Each row of a before or after table is a point. One or more steps were done to the points. Then noise was added and the rows were shuffled. The steps act on how far a point lies along the listed directions, d1 being the first. What was done? A step turns or swaps two directions, mirrors them in a line or flattens them onto one, adds a multiple of one to another, or multiplies one. Angles are multiples of 10 degrees, from the lower direction toward the higher: turns from -170 to 170, lines from 10 to 170 but not 90. Use the fewest steps. Two steps may share a direction if one is a turn and the other turns, adds or multiplies; they go together, in the order done. Otherwise the lowest direction goes first.
In the rows, 128 means zero.

Directions:
(1): [142  65 126]
(2): [ 66 115 117]
(3): [138 132  64]
Before (9 x 3)
[[148 109 112]
 [123 107  93]
 [199 213 163]
 [107  92 161]
 [117 129 155]
 [118 141  80]
 [103  89 171]
 [153  94 154]
 [101  96 168]]
After (9 x 3)
[[109 109  67]
 [138 158 124]
 [ 97 148 166]
 [110 114  76]
 [102 160 132]
 [128 104 110]
 [108 105  73]
 [250  93 187]
 [162 144  89]]
Steps: turn d1 and d3 by 130 degrees; multiply d2 by 1.3

Directions:
(1): [117 174 140  71]
(2): [101  96  76  96]
Before (8 x 4)
[[135  48 100 198]
 [103 131 105 108]
 [116  85 139 186]
 [138  62 135 223]
 [125 135 143 100]
 [138 163 125 143]
 [ 91 161 134  76]
 [120  77 109 154]]
After (8 x 4)
[[ 82 110  93  92]
 [129 166 114 122]
 [108 108 100 136]
 [129 134 182 176]
 [140 104 152 176]
 [118 117 124  99]
 [160 144 208 202]
 [168 116 180 218]]
Steps: turn d1 and d2 by 60 degrees

Directions:
(1): [ 53 154 124 170 122 147 104 172]
(2): [ 99 164 147 109 152  54  96  95]
Before (8 x 8)
[[ 72 145 108 172 102 196 114 196]
 [149 129 136 130 126 132 118  94]
 [ 53 136 121 167 123 163 115 182]
 [ 65 216 122 100 167  48 101 106]
 [120 105  96 195  78 208 136 181]
 [128 125 136 131 135 138 102 142]
 [103 113 121 182  89 220 156 163]
 [152  92 140 126 135 154 145 117]]
After (8 x 8)
[[211  93 136 106 109 161 178  77]
 [ 36 182  90 169 119 189 127 200]
 [142 118 139 124 131 143 109 140]
 [135 111 152 115 146 110 129  96]
 [124 148 139 138 133 119 105 106]
 [234  77 108 116  96 145 164  92]
 [207  88 108 107 108 200 171 137]
 [168  75 110 131 114 199 171 160]]
Steps: turn d1 and d2 by -90 degrees
